Each row is a point. To make a cloud, some directions were put in groups of two or more. Within a group, all points are equally far from the middle, so they leave a hole (a ring in 2 directions, a hollow ball in 3). The other directions are filled evenly. Then the cloud was stretched, turned, moved and blurred a little. How many holes are there, and how many directions does each take, smallest first?

Cloud, 13 rows:
16	-17
16	1
-14	6
29	-37
-40	13
38	-5
24	-11
-23	-21
2	38
32	-17
-60	4
-17	-1
-50	7
Holes: 0

Cloud, 19 rows:
-60	-7	7
-59	7	12
-19	24	-39
-2	-37	12
-13	15	-40
22	4	44
-27	6	-40
-57	9	-20
-2	7	-36
25	-16	15
-51	-24	17
-17	20	-41
11	36	-20
-32	34	-31
-31	-39	11
29	0	30
-32	45	-7
17	23	-21
-17	-23	49
Holes: 1 (3)

Cloud, 19 rows:
-21	-10	27
-21	31	-32
60	-27	14
-18	2	34
37	-5	23
19	-50	-17
-21	-27	21
11	-55	-40
13	-5	-22
-44	-19	-15
-11	21	-21
0	-40	-4
-3	-11	29
-47	-12	-15
-1	-7	28
-1	30	7
-2	-52	29
8	14	-30
-19	7	-6
Holes: 0

Cloud:
46	-14	11	33
-53	17	2	-33
42	3	-8	-52
55	11	-11	-33
-33	-38	-16	22
-59	2	17	-10
17	27	-36	26
-23	-20	-40	20
-24	-14	-26	38
-21	-28	-40	12
22	40	-34	11
59	-11	-8	5
-22	-18	-42	18
30	-25	-27	-39
-37	-49	8	8
39	-11	19	38
6	-8	-25	-59
-13	-15	-50	-23
54	-28	1	9
55	-11	-16	-25
-11	-37	-40	-6
15	50	-30	0
7	52	-31	-3
-15	3	17	49
41	-41	-13	-12
-35	48	-11	-20
-4	-11	-39	-47
-25	-30	-33	19
14	-60	5	-1
Holes: 2 (2, 2)

Cloud, 54 rows:
-1	-1	-14	28	-10	28
11	-13	53	8	-4	28
-3	44	20	26	-19	-15
43	-2	18	17	17	3
-6	-2	-6	10	15	-25
20	-11	1	-13	-39	-1
12	-12	-7	22	-5	4
13	26	28	1	-18	-20
-38	1	15	-12	15	7
6	27	-2	5	-47	17
48	12	6	-9	2	-1
-22	-1	5	-25	-12	16
-40	1	21	-16	-15	-18
15	-26	-1	8	24	-27
29	-8	21	-12	-20	-23
-8	-4	-32	24	-30	-19
13	-36	2	14	-47	-25
20	-30	-4	-32	8	-1
14	-15	39	12	27	-15
-9	-5	-20	-27	8	-15
12	-6	3	-8	-21	36
41	28	14	-2	-45	32
13	60	3	-15	-26	-4
-7	-28	-7	2	-9	28
35	9	11	-37	-6	-14
-30	-5	32	10	-27	12
-20	-5	-7	7	-12	-12
7	-29	25	40	-21	10
8	-13	-17	29	-12	-5
4	19	11	10	-6	1
24	5	7	7	13	38
28	11	-9	-24	-10	-12
45	-9	15	-13	32	-4
1	-5	-25	-20	-37	-17
-24	11	26	-36	-16	-3
-16	18	27	-3	-34	5
-15	-30	3	1	-16	7
-8	3	-26	20	-41	-12
44	4	5	9	-10	-12
9	8	-16	-15	-9	35
-1	3	20	9	-37	-8
43	-6	-19	26	-20	22
8	3	14	29	-14	4
21	-45	-14	28	0	24
11	32	-33	9	-16	-33
7	7	43	16	7	-15
-10	-6	-33	22	-20	15
-22	6	23	33	-33	-10
34	-10	11	21	-22	-1
3	-32	18	4	-29	4
-18	-9	-40	9	-17	-11
16	-10	11	27	-7	-11
37	17	8	11	-3	-37
-30	0	26	14	4	12
Holes: 0

Cloud (80 x 8):
-1	33	4	-3	-19	-43	34	-27
20	-31	-34	-13	-2	-22	16	-33
19	5	26	-23	-35	9	13	-14
-6	-45	38	-4	26	-26	-11	-8
-23	-10	25	16	1	-34	28	-34
5	-32	-15	-29	-6	-6	25	-31
13	-12	-33	-9	8	-29	-32	20
13	9	5	35	-19	-24	47	17
-34	-31	46	9	9	7	11	5
15	-43	-14	-12	30	-34	6	-34
-12	11	-16	-23	45	-14	12	-40
14	-7	-11	-19	-12	-4	33	-40
19	15	5	19	3	14	-33	-17
35	-9	13	-2	-2	-22	6	46
-4	26	-29	54	15	-2	-15	-11
-33	-17	52	26	-4	-12	-3	-10
7	-28	28	20	-28	-5	20	43
16	10	34	-2	34	-2	-1	8
10	45	16	11	-23	-34	14	19
-11	16	5	15	10	-9	45	8
60	-7	17	18	-33	-35	12	12
-7	42	32	51	0	-19	9	-28
24	0	4	5	-51	-20	-15	14
0	-15	34	31	-29	-9	-19	-34
-6	11	1	49	-8	16	30	-30
14	3	14	6	-8	30	25	-22
-18	-12	40	-18	-3	-30	-5	-34
-14	17	-3	-28	3	-49	10	-22
-9	-1	-14	5	41	7	-12	-57
-15	14	49	6	21	-18	24	-8
-50	5	8	-5	-12	-1	-6	-12
57	26	-9	25	-2	-25	19	12
14	22	-38	9	-14	3	-21	-20
20	-37	26	28	-35	-1	8	30
18	37	38	40	-34	-12	17	18
57	-1	20	32	-37	-7	11	-9
-7	27	-8	39	-8	-1	29	24
10	24	-27	-18	47	-27	11	-22
8	-44	14	-5	15	-16	-18	-44
-28	43	-14	14	-5	-23	8	-4
1	-11	-32	35	3	-41	-14	8
-8	-12	14	2	-35	-13	23	-48
-22	-15	-7	1	3	5	40	-22
18	-33	-18	18	-30	5	-5	29
-5	27	-33	-1	-1	-51	-4	-18
-20	-32	-13	5	27	-31	14	23
58	15	15	0	-36	-12	25	-6
44	6	15	-1	-10	-47	14	32
-3	-25	4	22	29	-39	25	-10
-27	-15	-23	35	7	-27	-19	-21
-21	18	29	14	30	-30	11	6
52	-28	-7	-25	12	-36	2	1
11	18	-39	-1	-4	-57	6	-18
44	-18	33	1	-29	-26	8	-33
-11	-12	21	-11	-25	24	7	-35
-11	-14	-50	25	19	-7	4	11
-17	-2	-42	-8	18	-16	-9	-50
53	9	-19	1	-16	-50	27	4
-12	-28	16	-3	42	-2	23	-28
-19	-12	3	-7	46	-5	-33	-36
3	50	24	33	10	-3	3	1
37	10	-13	-12	40	-39	4	-41
-8	-51	8	-25	-1	-6	4	-35
44	12	9	29	-21	-26	-25	-2
37	34	25	23	-2	-52	5	-4
1	19	15	16	21	15	30	2
14	4	56	16	-2	4	28	9
-31	-19	-2	8	-14	30	-15	12
31	18	23	28	-15	-18	49	-24
-11	-5	4	26	10	-50	-8	15
29	14	-27	57	-8	-5	13	-6
31	35	12	36	-29	6	36	-3
-37	2	-18	-25	5	-7	9	-35
37	0	33	-15	30	-27	-4	-4
14	26	-17	24	-12	-37	-6	33
0	-3	49	16	-11	-7	-8	-52
-16	-2	-9	20	1	-17	-36	19
-10	-5	1	18	39	18	-27	7
-13	-36	6	24	-17	24	21	16
21	42	10	43	-23	-28	38	0
Holes: 1 (8)
